Each point is reached from the start by the listed moves, each made once or not at all, plus a little noise. Say if it took an odd or an even number of moves. Then give how often each move was made.

Moves:
(1): [-4  3  8  2 12 -9]
(2): [ -7  36 -27  32 -32  18]
(3): [-15   8  -8  27 -27 -16]
Start: [-22  14  -2 -13   4   1]
Points:
[-41  60 -36  47 -58   6] -> even (0, 1, 1)
[-39  27   1  17 -12 -26] -> even (1, 0, 1)
[-30  49 -29  17 -28  20] -> odd (0, 1, 0)

Moves:
(1): [ -4   5   5   4  10 -11  -4   9 -10 -10  -3   7   0  -1]
(2): [ -4   2  -6  -2  10   5  -9 -23 -25   4   2   5   6   5]
(3): [-20   2   0  -4 -16  13  11  -4  -3 -11  -7 -26 -17  -6]
(4): [ -5  -4  -3   7 -30   7 -13   8   9  -1   9  11  -3  -8]
(5): [ -6   9 -25  -6   2 -22  -7  14  -2   8   0  16   5  -9]
(6): [ -3   7  -4   0   2  12 -14  -3  -4  -4 -16 -10 -13  16]
(7): [ -5  -7 -10  -4   5   8 -14  10 -10   4   5  -1   0  15]
(8): [  0  -4  -7  -9   2  12 -15   5  -1 -12  20  15 -10  -2]
(9): [ -4 -10  -5   4   4   9 -14   6  -9  16   4  15  -7 -15]
(10): [ 15   5  20 -22  -4 -12   1  -2  10   8   0   7   5 -13]
(11): [ -9 -23 -10  -7   3   2  -9  -3 -10 -22 -21  -6  -4  20]
Start: [  4   0  -5 -16  21  -6   1   1   0  -1   6  -2  -7 -12]
Points:
[-20 -24   3 -33 -11   4 -25  15 -13 -23 -11   9 -30 -36] -> even (1, 0, 1, 1, 0, 0, 0, 0, 1, 1, 1)
[ -6 -34 -16 -49  53  11 -60   2 -56 -13  11  39 -17  -2] -> odd (1, 1, 0, 0, 0, 0, 1, 1, 1, 1, 1)
[  0  17 -30 -51  35 -14 -42  -4 -32  19  -2  13  -3   3] -> odd (0, 1, 0, 0, 1, 1, 1, 0, 0, 1, 0)
[  7  27 -11 -43  35 -37 -21  21  -7   1 -11  14  -9 -18] -> even (1, 0, 0, 0, 1, 1, 0, 0, 0, 1, 0)
[  3   9 -23 -47  46 -22 -45  10 -40  16  26  60  -6 -48] -> even (1, 1, 0, 0, 1, 0, 0, 1, 1, 1, 0)
[  3 -10  -2 -49  36  -3 -39   7 -12 -45 -14  10 -29   8] -> odd (1, 0, 0, 0, 0, 1, 0, 1, 0, 1, 1)

Moves:
(1): [ -5  -1  10   0  -1  -5   4   2   0 -15   1  11   4  -3  -3   9   8  -1
   0   2   3  -1   9   2   5  -4   6]
(2): [  4   0  -3   5   1  -4  10 -13   5   3  -7   3  -4 -12  -4  -2  -8   5
  14  -4  16  13   0  -6   4  -1   7]
(3): [  1  -1  16  -1 -11  -4  -9  -6   4   3   5  -4   3   8  10   1 -12 -13
 -11  -3   3   3  -3   2   4  -1  10]
(4): [ -4   6   0  -6   5   0   0  -6  -8  -6   3  11   3  -3   3  -3   0  -6
  -5  -2   3 -16   9   7   9  -3   8]
(5): [  1  -3   5   2 -11  -1   7   0  -5   1   6  -2 -10   1   1  -6  -5   4
  -2  -2  -5  -1   2  -5   6   6   0]
(6): [ -3  -5   7   3   5  -8  -6  -4   4   3   2 -15   5  -1  -7  10   4  13
   0   3   1 -15   6   4  17   2   6]
(7): [  8   1 -12  -8  -1   2   7 -11  -6   2   1  -3  15   4  10  -5   6  -9
 -10  -8  -1   1  -9  -4  -7   1  -1]
(8): [  3   8   9   3  11  -3 -10  -3   3  -5  -9  -6  11   5   4  -2   7   0
  -4  -7  -2   5  14   3  -5  -8   3]
(9): [  0  -7  -1   5 -11   6   0  -6   3   5  -2  -4  -6  -4   1   3  -3   3
   5  -3  -2   7   1  -3   5   4 -10]
(10): [ -2  -2  -7  10  -1  -3   5   0  -3 -11  -8  12  -5  -3  -1   3   3   4
  -3  -3  -3 -10   2   3   0   2  -4]
(11): [ -3  -2  -4   1  -1   4   5  -6 -11   9   3   3  -5   3   0  -3  -3  -1
  -3   0  -2   2  -9   3  -6  -3   5]
(12): [ -6   1  -6   2   1   0   3   3   2  -9  -2  -5   0  -2   8   0  -3  -6
 -13   1   1   0   2   2   5   2  -3]
(13): [-8  6  7 -1 -2 -5  3 -6  5 -1 10 -2 -3 -3 -3  4  2 -1  0 -3 -7 -8  2  4
  3 -5 -3]
(14): [ 3 -5 -5  3 -1 -2 -3 -2 -1  2  3  2  0 -5 -5 -8  4 -4 -4 -9 -2 -5 -1 -6
 -3  1 -1]
(15): [ 3 -2 -8  2 10 -5 -6 -1  4  3 -4 -5  4  4 -2  0 -3 -1 10  4 -3  2  3 -3
  2  3 -2]
(16): [ -5   8  -6  -3   9  -3   0  10  -7  -2 -12   2   1   6 -12   2  -8   1
   5  -4  -3  -8  -1   9   6  -6  13]
(17): [ 0 -4 -3  0 -3  6 -1  6  2 -6  3  0  6  0 -2 -5 -4  5  6 -2 -4 -1  0 -4
  1 -2 -8]
(18): [ -5 -17   4  -4   6   2  -6 -10   1   7  -4  -2  -4  -6   5   8  -8  -4
   4   8  -3  -2  -3   3  -4  13  -2]
(19): [  9   0   6   2 -10   3  -1  -8  -4   5  10  -7  -6 -11  -3   4   4   2
   0  -6   8   5  -7   6  -7   6   7]
(20): [ -2 -14  -7  -4   3  -6   7  -3  -4   7   7   9   9   2   3  -7  -6   7
  -6  -1 -13  -7   3   1   4   2   8]
(21): [ -6   5  -1  -4   3  -1   1   1  -4  -1 -11   8  -2   6 -13  -2 -15   5
  -5  -2   8   9  -2   7   6  -8  -4]
(22): [-1  4 -6 -1 -2 -2 -3  0 -1 -2 -6 -6 -4 -1  0 -8  2 -1 -4  3  1  1  2  5
 -1  1  2]
(23): [  6   5  -2   6   0  -4   6   2  -3  10  -3 -10   2   5  -3  -6  -1  -2
   5  -9   3  -2  -1   4   4   2   5]
(24): [-4 26  3  5 -5 -3  5 -1  6 -9  2 -4 14  4  1 -7  6  2 -4 -2 -4 -2  2 -3
 14  8 -4]
Start: [  4   3   5   2   2  13   8  -6   7   5   2  16  -3   0 -13   7  -2  -7
   8  -4   2   0  17  -2  12  -5 -17]
Points:
[-13  30  -4   4 -12   1  24 -36  -6  -4   9   6  22   0 -36 -15   7  -5
 -12 -34   0 -29  27  13  60 -11 -14] -> odd (1, 0, 0, 1, 0, 1, 1, 0, 1, 0, 1, 0, 1, 1, 0, 0, 1, 0, 0, 0, 1, 1, 1, 1)
[ -7 -11 -12   9 -10   3  15 -35   3  24   5  14  -7  -7 -36  -6 -56  -7
   6 -34   1  15   6  10  37 -11   2] -> odd (0, 1, 1, 0, 0, 0, 0, 0, 1, 0, 1, 1, 1, 1, 1, 1, 1, 0, 1, 1, 1, 0, 0, 0)
[-13  12   5  -1 -12   2  23 -56   9  11   4  21  -7 -29 -25  -2 -28   6
   8 -13  10   1  24  17  46  12  -7] -> even (0, 1, 0, 1, 0, 0, 0, 0, 1, 0, 0, 0, 1, 0, 0, 0, 0, 1, 1, 1, 1, 1, 0, 1)
[-15  20  -8  -1 -21  -5  50 -39   8 -14   1  19   9 -10 -14 -14 -16   1
 -16 -21  -1  13  30  -2  55   1 -19] -> odd (1, 1, 0, 0, 1, 0, 1, 0, 1, 0, 0, 1, 1, 0, 0, 0, 0, 0, 0, 1, 1, 1, 0, 1)
